Each row is a point. Any point is a mix of the corners, with weights that add up to 1. It lies inside the corners' shape when no weight is negative. Say inside or outside, and name the corners with a negative weight.

Corners:
(1): [40, 12]
(2): [-7, 33]
(3): [-60, -47]
Points:
[-30, -36] => outside (2)
[-27,  19] => outside (1)
[13, -1] => inside
[-17, -19] => inside
[32, 11] => inside

Corners:
(1): [ 25, -29, -17, -33,  16,   6]
(2): [-14,  18,   0,  -1,  40,  32]
(3): [ 31,  24, -34,   9, -21,  23]
(4): [-16, -60,   6,  40,   2,  -3]
(5): [  3, -20, -41, -20, -20,  20]
(6): [-20,  -7,  22,   2,  11,   8]
(7): [  3,  37, -26, -24,  14,   5]
Points:
[ -6,   7, -14,  -2,  11,  19] => outside (1)
[ -2,   2, -11,   6,   1,  13] => outside (1)
[  0,   4, -18,   2,  -5,   5] => outside (1, 2)
[  9,  -3, -22, -11,  -6,   9] => outside (2)

Corners:
(1): [ 10,  -6, -20,  12,   4, -12,   8,  -9,   4]
(2): [-17,  10, -23,   1,  -2,  13,   3, -10,  24]
(3): [-15, -17,  -4,  25,  13,  12, -19,  29, -17]
(4): [ -6,  -4,  60,   2,  -1,  38,   4,  14, -26]
(5): [ 20,   9, -20,  -4, -15, -21, -13,   1,  11]
(6): [ -9,  -7,  -9, -23, -21,  35,  17,  29,   8]
(7): [  2,  -5,  30, -46,  -5,   3,  -9,  22,   5]
(8): [ 12,   2,   5,  -8,  21,   1,   9,  -3, -24]
(9): [ -2,   4,  14,   2,  -6, -41,  -1, -14, -18]
(10): [  8, -10, -22,   0, -18,   7, -14, -15,   8]
Points:
[ 3,  0, -4,  2,  1, -4, -2, -3,  1] => outside (6)
[  8,   2,  -4,   8,   1, -20,   4, -19,  -8] => outside (3, 6, 7)
[  2,  -2,   5, -11,   0,   1,  -5,   8,  -3] => inside
[ -4,  -5,   8, -14, -10,  22,   6,  16,  -1] => inside
[ 0, -4,  6,  3,  5,  2, -5,  5, -9] => outside (6)
[  5,  -3,   7,   2,   7,   9,   1,   1, -10] => outside (6, 9)

Corners:
(1): [  6,  20,  15, -30,  -7,  12,   3, -16, -11,  29, -42,   5]
(2): [  6,  34, -36, -13,  18,  -4, -18, -32,   8, -15,   6,  -4]
(3): [ 12, -11, -13, -40,  17,  11, -35, -19,   2, -17,  -4,   7]
(4): [  1,   2, -11, -33,  -8, -15, -32,  17,  12, -28,   8, -14]
(5): [ 34,  16,   4,  14,   3,  -7,   1, -16,  13, -14,  -2,   6]
(6): [ 14, -30,  -2,   6, -12,  25,   7, -15, -60,  44,  29, -23]
(7): [ -5,  29,  37,  -1, -21,  25, -19,   4,  20,  16, -25,   6]
(8): [  0,  -3,  56, -10,  -1, -24,  25,  -3,   7,  20,   1,  15]
(9): [-27, -36,  30, -21, -33,   1,   6, -21, -31,   7,  11, -15]
(10): [  8,  -5,  17, -11,  26, -12, -25,  14,   2, -48,   6,   0]
(11): [-18, -31,  11,  16, -24,  -5,  47,  -8, -40,  26,  28,   6]
(12): [  3,  11,  12,  -2,   0,  17,  -5,  -2,  14,  -2,  -5, -25]
(13): [  3,  20,  -2,  32,  -3,  -8,  -1, -15,   8,  42, -27,   6]
Points:
[  8,   1,  -5,  -6,  -1,   1, -14,  -6,   0, -13,   7,  -9] => outside (1, 8)
[ -1,   3,  14, -13,  -7,  10, -13,  -7,   2,   3,  -7,   0] => inside
[  2,  -7,  11,   0,  -4,  -4,   5,  -6, -10,  -2,   7,   1] => inside
[ 1, -2,  6, -5, -3, -3, -5, -8, -5,  2,  6, -5] => outside (1)
[  5,  11,   9,  -6,  -6,   1,  -1, -12,   2,   9,  -6,   1] => outside (10)
[  9,   6,   7,  -4,  -8,   8,   6, -10,  -4,  10,   0,  -1] => outside (9, 10, 13)
[ 0, 10, 10,  2, -2, -5,  3, -6,  3,  0, -4,  1] => outside (3, 6)

Corners:
(1): [-25, -10,  30,  14,   2, -25, -17,   4, -31, -26, -24,  21, -16,   3, -22,
  11,   6,   6,   7,  16]
(2): [ -4,  -1, -17,  -6,  50,   3, -20, -26,  22, -39,  -8, -20,  19,  -1,   5,
 -25, -10,  -9, -19, -54]
(3): [  7,  30, -19,  -9,  48,   2,  16, -15, -17,  -1,  19, -28, -30,  26, -27,
  13,  12, -11,  19, -16]
(4): [-21,   4,  28,   3,  14,  -3,  22,  19,  -2,   7,   6,  -8,   6,   4,   9,
 -25,   0,  18, -16,  -2]
(5): [ 16,  -6,  -3, -19,  11,   1,  -5,   3,  31,  -1,  32,  14, -23, -27, -26,
  10,  11, -14,  -6,  30]
(6): [ 20,  -3,  17,   5,  -7, -11, -29,  16,   7, -27,   3,   0,   3, -38,   6,
   6,  13, -27,  37,  19]
(7): [ 18,  -2,   1,  -1, -14,   5,  -7,  20,  13,   6, -16, -32, -47,  -6,  -2,
  13,  26,  10,  24,  10]
(8): [-31,  10, -35,  14, -45, -17, -17,  -5, -43,  15, -12,  22, -13,  17, -40,
 -23, -23,   9,   0, -23]
(9): [ -2,  14,  -4, -22, -31, -14,  -7,  47,  -8,   3, -11, -16, -32, -13,   2,
   4,  21,  -2,  10,  14]
(10): [ 29,   9, -24,  -9,  24, -16,   2, -16,  12, -23,  -1, -17,  -6,  -3, -19,
   6, -13,   7,  36, -26]
(11): [  1, -18,  -3,  15,  27, -12,  20, -18,  33, -18, -15, -35,  58,  11,   4,
 -10,  14,  -9, -31,   2]
(12): [ -1,   4,   0,   1, -35, -30, -31,  -1,  24,  -5, -26,  18,  -1,   1,  -3,
 -40, -10,  -2, -15,  13]
(13): [ -4,  -2,  35, -19, -23, -11,  -7,   0,   0,  26, -29,  13,  -6,  -6, -12,
 -19,  23,  29,  -3,  30]
(14): [  6,  -4,   2,   5, -15, -13,  15,   9,  10,   8, -33,  -5,  24,  33,  23,
   0, -21,  -1,  30,  -6]
(15): [ 47, -20,  -3,  -6,  17, -23, -23, -17,   4, -22, -10,   0,  22,  11, -41,
  22, -25,   0,   4, -11]
(16): [ 21,  -3,   3, -41,  26,  -2,  17,   3,  10,  29, -27, -15,  -7, -23,  17,
   0, -60,  31,  -7,  -7]
(17): [-19,  15,   7, -20,   0,  26,  15,  20,   4, -10,  23, -11, -19,  -8,  16,
  -1,  -3,  -3, -10,  29]
(18): [-33,  42,  35,  -8,   9,  22,  20,  11,   6,  -2,  19, -12, -10, -27,  11,
 -13, -28,  -7,   3, -18]
(19): [ 45,  -8,  12,   0,  14,  19,  21,   1, -17, -24, -17,   8, -25,  -4,   0,
  -1,  33,  23,   5,   6]
(20): [ 24,  -2, -14, -12,  25, -25,  -2, -23,   9, -14,  28, -11,  19,   2,  19,
  53,   3, -37,   4, -14]
(21): [-13,  52,   2, -10,  17,  13,  -3,  12,  48, -13,  22,  -1, -11, -21,  39,
   6,  10, -16,   1,  16]
Points:
[  9,   6,  -2,  -8,  10,  -2,  -1,  -1,  13,  -9,  -1, -11,  -2,  -6,   2,
  -1,  -2,  -2,   6,  -5] => outside (1)
[  0,   1,   9,  -4, -20, -14,  -4,  13, -29,   4, -23,   6, -23,   5, -20,
  -4, -15,  18,  21,   4] => outside (2, 5, 11, 20, 21)
[ 1,  6,  5, -9,  7, -4,  2,  2,  6, -6,  2, -7, -3, -5,  5,  6, -3, -4,
  3,  2] => inside
[  5,  16, -19, -12,   9, -13, -11,  -7,  20, -16,  21, -13,  10,  -7,  -4,
  13,   3, -28,   1,  -3] => outside (1, 4, 7, 14, 16, 19)

Corners:
(1): [ -5,  21, -17,  32,  -4, -12,  -4,  17,  13, -10,   4,   4, -10, -15,   7,
  -7, -17,  -5,   3,   5]
(2): [-15,  15,  -6,  -7,  -3,  -2, -11,  11,  13,  -1,  -8,   5,   1,   9,  -1,
  -3, -13,  -6,   2,  -4]
(3): [-15,  -3,   8, -13,  -9,  -9,  -9,  -9,   9,   5,   4,  -6,  -1, -11,  -4,
   4,  -4, -14,   6,   2]
(4): [-15,   2, -10, -14,  -7,  -5, -10,  14,  10,   6,  15,   9,   8,   3, -38,
  21,  18,  -6,  14,  -6]
(5): [ -9, -25,   4, -25,   0, -31,   6,   7,  10,  -7, -60, -40,  -3,   7,   4,
 -11,  14,  -8,   6,  16]
(6): [  2,   1,   1,  56, -14,   9,  -9, -17,   2,   6,   1,  12,  12,   3,   6,
  12,  -6, -20,   0,  15]
(7): [  0, -10,  -8,  45, -18,   9,  -3, -22,  16,   2,   9,   3,  19,   5,   7,
  -6, -12,   5,  12,   3]
(8): [ -5,  18,  23, -12,   2,   9,  -8, -12,   6,   3,  17,   9,  -7, -21,   2,
  -1,  31,   1,  -7,   6]
(9): [ 10,  -1,   6,  -5,   6,  -3,  12, -16, -14,   3,  -2,   7,  13,  -8,   0,
  -4,  -9,   9,  -7,   9]
(10): [  8,  -8, -20,   8,  13,   1,   2,  -4,  10,  -9,   4,   6,  -6,   6,  -6,
  -9,  -8,   4,  -9,  10]
(11): [ -3,   9,  16,  -7, -15,   3,   8,  -8,   4,  -5,   8,  11, -12,  11,  -5,
 -15,  -8,   0,  22,   7]
(12): [ -5,   2,   5, -13,  42,  -5,  -6,   1, -24,  -8,   5,   2,  -5,  -1,   3,
   1, -12,   3,   1,  -2]
(13): [ -7,  -7, -28, -11,  -3,   8,  -6,   8,  -8, -20,   0,  -5,  20,   7, -23,
   6,   3,  -8,  14,  -4]
(14): [ 20,  23, -11,   8,  -6,  -1,  -1, -15,  -8,   3,  -3, -22,   2,  -4, -23,
  -8,  10,   3, -29,   1]
(15): [  2,   8, -22,  -3,   0,   2, -13,   2,   0,  12,   2,   1,  -8,   2, -21,
  32,  15,   1,  12,   3]
(16): [  6, -19,  13, -17,  -5,  -7,  -8, -15,  -8,  13, -34, -19,   6, -15,  -1,
 -19,  32,  -1,   7,  17]
(17): [ 25, -12,  13, -12, -11,  -2,  -4,  -6, -16,  -3,   3, -14,   7,  10,  -4,
 -10,   1,   0,   0, -12]
(18): [ 21,  -8,   5, -12,   1,  -2, -10, -13,  -2, -21, -17,   6,   1, -20,   3,
 -11, -12,   1,  -1,   0]
(19): [ -7,  -9,  11,   1,  36,   0,  -2,  20, -26,   0, -30,  -8,  -8,   2,   0,
   4,  -3,   6, -27,   5]
(20): [ -3,  12,  21,   0, -11,  -4,  12, -11,   2,  -1,  12,  12,  -1,   1,   0,
  -8,   7,  -8,   4, -20]
(21): [ -9, -12,   3,   2,  -1, -20, -12,  -5,  -6,  -2,  -7,   8,   0,  -6,   1,
  -9,  -5,   9, -21,   4]
Points:
[ 1,  2,  7, -9,  7, -5, -1, -2,  1, -2,  0,  7, -7, -1,  0, -3,  2, -2,
 13,  5] => outside (3, 7, 13, 14, 19, 21)
[ -8,   1,   2, -15,  14,  -9,   0,   7,  -3,  -9,   1,   7,  -9,  -7,  -5,
   1,  -3,   1,   0,   0] => outside (2, 6, 7, 14, 16, 17)
[ 2, -1,  1,  1,  0, -4, -1, -5, -2, -2, -6, -3,  1, -2, -4, -3,  3, -2,
 -2,  2] => outside (2)
[-4,  0, -1,  3, -5, -2, -5, -4,  5, -2,  2,  6,  4,  0, -3,  0, -1, -5,
  9,  3] => outside (14, 19)
[ 0, -1,  2,  1,  0, -4, -2, -4, -1, -4, -5, -2,  2, -2, -2, -5, -2, -3,
  0,  3] => outside (15)
[  5,  -8,   0,  -2,   9,  -8,   0,   2, -13, -11, -10,  -5,   5,  -1,  -5,
  -5, -10,  -3, -11,  -3] => outside (2, 7, 8, 11, 15, 16)

Corners:
(1): [-11,  25,   2,   4, -12,  -9,   1, -18,  -5,  -8,  -2, -16, -24, -19,   8,
   2,  18,   8, -24,  -6]
(2): [-23,  12,  18,  -3,  -9, -16,  57,   5, -10,  47,  -5,  22,  -4, -28, -17,
 -22, -42,  -1,  60,  -7]
(3): [-25, -22,  -8,  32,  10,  -1, -21,  15,  16,  -4, -25,  32, -19, -20, -23,
 -16, -24,   8,  21,  16]
(4): [ 16,  -7,  -7,  21, -13, -11, -11,  10,  11,   7, -28,  16,  18,  -2,  17,
 -11,  10, -22,  14,   1]
(5): [  2, -34,   0,  12,  -3, -24,  -5,   3,  14,   4, -21,   6,  -8,  -6,   3,
  -2,   4,   4,  37, -12]
(6): [ 22,   7,   0,  16,   5, -11, -20,  -4,  -2,  -2,   6, -22,   8,   1,  15,
  13, -13,   0, -22,   0]
(7): [ -7, -14,  31,  20,   1,  -9,  -3, -17,  -8,   3,   6, -24,   9, -30,  13,
  -6,   9,  -4, -17, -22]
(8): [-17,  -2,   1,  -4,  -6,  11,  -2,  10,  10,  26, -25,   1,  23,   4,   7,
  12, -13,   1,   6,  -2]
(9): [-12,   1, -16,  -3,  -6,  -8,   8,   2, -10,  16,  11,  -7,  -1,   0, -10,
  -1,   4,   8,  -4,  30]
(10): [ -3,   3,   0,  -3,   6,  11,  53,  22, -18,  14,  -6,  27,  -1, -13,  -6,
   5, -10,   1,  40,   1]
(11): [-33,  11,  -4,   1, -29, -13,  28,  18, -26, -10,  11,   3,  13, -41,   2,
 -25, -19,  24,  48,  21]
(12): [ 10,  18,   7, -13,   9, -10,  -5,   2, -15,   8, -18,  -9,  -3,   4,   1,
   4,   1,  14, -34,   5]
(13): [-20,   6,   5,   8, -13,  -4, -20,   5, -16,   2,  15,   3,   0,  -8,  -7,
  -3,   1,   0, -20,  -7]
(14): [-28,  -9,  14,  23,  -4,   0, -28, -10,  28, -12, -23,  25, -10,  18,  29,
 -32,  15,   1,  10,   4]
(15): [  2,  10,  -1,  13, -23, -12, -24,  -5,  28,  11, -20,  38,  10,  -6,   0,
   4,  -8,   3,  -7,   1]
(16): [ -6,  16,  18,  -4,  13, -11,   4,   4,   2, -13,   3,  -7,  -5,  10,   7,
  12,  24,  -6, -30,  17]
(17): [ -6,   1,  13,  11,  10, -21, -23, -32, -19, -22,  -9,  -6, -21,   3,  -1,
  14,   7,  -1, -25,   9]
(18): [  6,   6,  13,   4,  13,   5, -14, -17,  -9,  -8,  12, -21, -11, -19, -20,
   8,  19,  -5,  -9,  -5]
(19): [-17,  -2,  20,  18, -20,   5,  23,  24, -11,  13,   1,   1,  19, -17, -28,
 -14, -28,  20,  20,  11]
(20): [  6,  14,  17,  18,  -2, -14, -21, -24, -16,   1,   8, -21, -21, -19,   7,
  29,   9,   9,  -8,  16]
(21): [ 13, -10,   2,  -8, -17, -13,  -7,   3, -13,   6,   7, -11, -23, -19,   9,
  -5, -23,  -8, -11,   0]
Points:
[-4,  3,  3,  9, -5, -9, -5, -2, -1,  3, -5,  0, -3, -9,  2,  1, -2,  4,
 -1,  4] => inside
[ -5,   0,   5,   6,  -5,  -5,   6,   4,  -2,   8,  -6,   4,  -6, -14,  -2,
  -2,  -3,   3,  12,   6] => outside (6, 13, 17)
[ 16,  -1,   9,   4,   0, -11,   1,  -3, -16,  -2,   4, -17,   5, -10,   0,
  11,   7,   2, -13,   8] => outside (1, 2, 3, 8, 13, 14)
[ -7,  -3,   4,   9,  -7,  -8,  -2,   0,  -6,   6,  -2,   1,  -2, -15,  -1,
  -3,  -7,   5,   9,   6] => outside (1, 16)
[ -4,  -1,   4,  11,  -7,  -8,  -6,  -2,   0,   5,  -8,   4,  -1, -10,   2,
  -3,  -4,   3,   4,   1] => outside (16)
[ -7,   2,   6,   6,  -3,  -7,   2,   0,  -8,   3,  -2,  -3,  -4, -11,   0,
  -1,  -2,   3,   2,   5] => outside (15)

Corners:
(1): [ -1,  24,  -1, -10, -43,   2,  17, -14,  -7,  -9, -29,  -6,  31,  28, -11,
 -27, -29,   9, -13,  -1]
(2): [-20,  -9,  -9,   1,  10,  -9,  13, -14, -21,  -9,  -2,  12, -13,   1, -18,
 -23,  18, -24, -36, -19]
(3): [-18, -26,  35, -57, -10,  47,  14,  18,  42,   6,  -5,   6, -15,  -4,  11,
  15,  37,  10,  -6,  -5]
(4): [-25,  16, -37,   7, -18,   3,  -9, -32, -20,   1, -16,  28,  19,  16, -30,
   3,  26, -17, -25,  10]
(5): [ 14,  34,  37, -25, -14,   8,   1,  15,  22, -17, -43,  -9,  22, -13, -13,
 -37,  15,  19,  12, -10]
(6): [  0, -12, -14, -36,   5, -22,  -4,  -4,  -3, -10,  14,   7,  -1,   6, -14,
  27,   9, -21, -21,  10]
(7): [-21,   7,  -8, -20, -30, -26,  16, -35, -13, -10,  -5,  28,  18,   9, -16,
   0,   0, -38,   5, -13]
(8): [-12,   1,   0,  13,  17, -19,  13, -11,  -2, -26,  25,   9,  11, -24,   1,
  30, -20,   3, -29,  17]
(9): [  3,  41, -12,  17, -18,  -3,   8, -31, -28,  17, -44,   1,  28,  18,   4,
 -11, -11,  36,   4, -34]
(10): [  8,  -5,   6,  -5,  11, -12,  -4,   7, -43,  -7,  20,  44,   4,   5, -12,
  25,   0,  -5, -20,  25]
(11): [  4, -17,  17, -13,  12, -11,   2, -26,  28,  12,  15,  16, -17,  15,  -7,
  39,  30, -27, -20,  13]
(12): [ 35,  16, -16, -29, -23,  30,  15,  -6,  -6,   6, -18, -12,  42, -30, -14,
 -46, -20,  22,  10, -27]
(13): [ 16, -24,   6, -40,  -6,   6,  45,   5,  56,  16, -13,  24, -16,   1,  42,
  -7,  14,  34,  19,  23]
(14): [ -6, -14,  -5,  20,   4,  14, -20, -10, -20,  -7,  26,   5, -25,   3,  24,
  14,  47,   3,  16,  17]
(15): [  1, -32, -12,  -6,  13,  -1,   7,  30,  36,   3,  14,  34, -10,   9,  24,
  47,  19, -42, -33,  22]
(16): [-15,  11, -18,   3, -14,   8,   9,  -9,  16,  11,  14,  30, -46,   5,  18,
  28,  -4, -25,   5,  10]
(17): [ -8, -29,  -1, -11, -19,   9, -15, -17,  -5, -32, -14,  17,   7,   7, -35,
  -7,  -1,   7, -14,   0]
(18): [ -8,  -6,  -9,  13,   5, -28,  20,  10, -27, -21,  20, -11,   7,   1, -51,
   3,   0, -10,  -3,  15]
(19): [ 24,   3,  34, -49,  13,  29,  32,   0,  -3,   0, -60,  -2,   8, -10,   5,
 -20,   2,  -6,  11,  13]
(20): [-11,  -7,  18, -34,  37,  36,  14,   7,  38,   1,   3,   7, -10,  14,  21,
   3,  28,  29,  25,  -8]
(21): [ -4,   5,   1, -14,  -3,   4,  -4, -11,  -1,  37, -28,  -6,  15,  14,  -1,
 -36, -25,  30,  28, -13]
Points:
[-12,  -6,  -8,   2,  -5, -11,   1, -11,  -8,  -6,   6,  18,  -5,   5, -13,
  10,  11, -10, -14,   5] => outside (1, 12, 19, 20)
[ -2,  18,  -7,   3,  -5,  -1,   7, -16, -14,   3, -11,  10,  12,   5, -11,
  -3,   3, -10,  -4,  -3] => outside (3, 6, 13, 17)
[ -3,  -1,   3, -19,  -4,   8,   9,  -8,   5,   2, -11,  12,   6,   3,   0,
  -1,  15,   0,  -7,   1] => outside (16, 17, 18)
[ -2,   5,  -1, -20, -23,   1,  10, -15,   2,  -6, -23,   9,  24,  -2,   0,
  -7,  -4,   0,  -2,  -1] => outside (2, 10, 11, 16, 18, 20)
[ -4,  -9,   1, -15,  -2,   4,   6,  -1,   7,  -5,   6,  14,  -2,   3,  -2,
   7,  12,  -1,  -6,   8] => outside (9, 19)
[ -1,  -3,  -3, -25,  -6,   8,  12,   2,  -1,  -4, -12,  10,   7,   2, -15,
 -13,   4,  -4,  -4,   0] => outside (8, 9, 11, 14)

Corners:
(1): [-20,  45,  38, -22,  -7,  42,  26,  13,   9, -21, -39, -34,  11,  29,  40,
  20,  -1,   3,  32,  50]
(2): [ 38,  30,  27,   9, -19,  -5,  -4,  -2, -28, -14,   3, -11,  11,  30, -36,
  -7,   6,  48,  15,  39]
(3): [-25,  15,  -8,  10, -13,  -9,  36,  17,  32,  16,   3, -28,  17,  14,  17,
   9,   7, -29,  33, -22]
(4): [-20,  26, -11,   7,  19, -11,  -2,  12,  24,  43,  31,  27,  30,  12,  -2,
  27,   3,   7, -28,   7]
(5): [-27,   0,  27,   1, -17, -43, -33,  17, -43,   6,  14,  11, -42,  33, -20,
 -30, -30,  11,  11, -16]
(6): [ 31,  12,  12,   9,  40,  -7, -21, -17,  -3,  33,  17,  -5,  35, -19,  23,
  32, -48,  18,  18,  14]
(7): [  3,  -3,  27,   1,  39, -20,  -8,  10,   5,  16, -11,  26,  25,  -7,   4,
 -35,  32,  13, -18,  -9]
(8): [  2,   2,  22,   6,  14,  26,  20,  -4,  32,  11,  32,   3, -41, -21,  30,
  14,  27,  28,  27,  25]
(9): [ 30,  11,  45, -11,   1,  30,  11,  37, -25,  21,  -3,  11,  19,  -9,  23,
  19,  11,  26,  21, -20]
(10): [ 37,  -8, -22,  29,  35, -20, -23,  -6,  23,   5,  34, -14,  20, -32, -13,
  25,  33, -15, -32,   4]
(11): [ 19,  16,  25,  20,  -8,   6,  -9, -43,  26, -14,  -4,  15,  28,  15,  40,
   9, -12, -21,  19,  16]
(12): [ -7,  24,  11,  24,  39,   3,  33,  18, -21,  -8,   7,   0, -57, -15,   3,
  -3,  12,  12, -22,  -4]
(13): [ -4, -21,  31, -27,  27,   1,  -3,   7,  16,  -4,  29,  -1,  46,  48, -13,
 -14,  16,  -2,   6, -44]
(14): [-24, -20,  -7, -28,   6, -22,  12,  -8,  -8,  17,  22,  24,  38,  16,   2,
 -37,  12,  -2,  15, -26]
(15): [ -8, -32,  47, -21, -37,  31,  14,   4, -19,  22, -32, -20,  20,  38, -34,
  30, -11,  -3,  41,  11]
(16): [-32, -40,  19,  35,   1, -25,  -2,  44,  -8,  31,  50,  33,  12, -39, -60,
 -20,  38,  -1,  -3,  -4]
(17): [ 28, -15,  37, -22, -18,   5,  36,   0, -17, -23, -32, -31, -37,   2,  14,
 -20, -30,   5, -12,  35]
(18): [ 15,   9,  22, -23, -36,  32,  -1, -22,  -1,   8, -42, -34,  -8, -19, -31,
  -4, -35,  -5,  -2,  38]
(19): [  7,  42, -18,  32,   1,  30, -29,  21,  17, -12, -23,  -1, -34,   8,  19,
  -9, -18,  42, -14, -10]
(20): [ 13,   3,  -3,  25, -18, -26, -15,   7,  17, -12,   8,  27,   0, -39, -41,
  34, -37,   0,   1, -15]
(21): [-21,  22,   0, -18,   3,  30,  -6,  19,  31,  18, -42,  19,  -7,  52,  30,
 -36,  31, -31,  44,  16]
Points:
[  8,   8,  18,  -1,  -2,   2,   1,  19, -20,   1,  -2, -12, -12,   6,  -5,
 -18,  -3,  13,   6,   6] => outside (4, 7, 8, 11, 15, 20)
[ 3,  4, 16,  3, -5, -2,  3,  9,  7,  2,  3,  5, 11, 13,  4, -1,  9,  3,
 12,  0] => outside (6, 12, 18)
[  0,   9,   5,  -1,   1,   9,   1,  -6,  15,   5,  -4, -10,   1,   6,  11,
   8, -15,  -4,   9,   4] => outside (2, 7, 9, 16)
[-1, 10,  7,  0,  7, -5, -6,  3,  7, 11,  4,  0, 22, 14,  6, -9,  4, -3,
  1,  3] => outside (8, 12, 15, 20)
[  0,  -3,   5,  -2,   0, -15,   5, -15,   6,   5,  16,   5,  12,  26,  -1,
  10, -10,  -8,  22,  -2] => outside (1, 7, 9, 16, 18, 19)
[ 5, 10, 13, -1,  2,  2,  2,  2,  5,  6, -2, -4,  6,  8,  6,  3, -3,  1,
  9,  1] => outside (16)
[ 24,   2,  14,  16,  -8,  12,  -3,  -5,  -8,   0,  11,   7,  -9, -22, -22,
  17, -33,  33, -10,   0] => outside (1, 3, 5, 7, 10, 21)
[ 7, 11, 12,  9,  6,  7, -4,  7,  7,  5,  0, -2, -2,  1,  5,  6, -3,  8,
  5,  7] => outside (14)
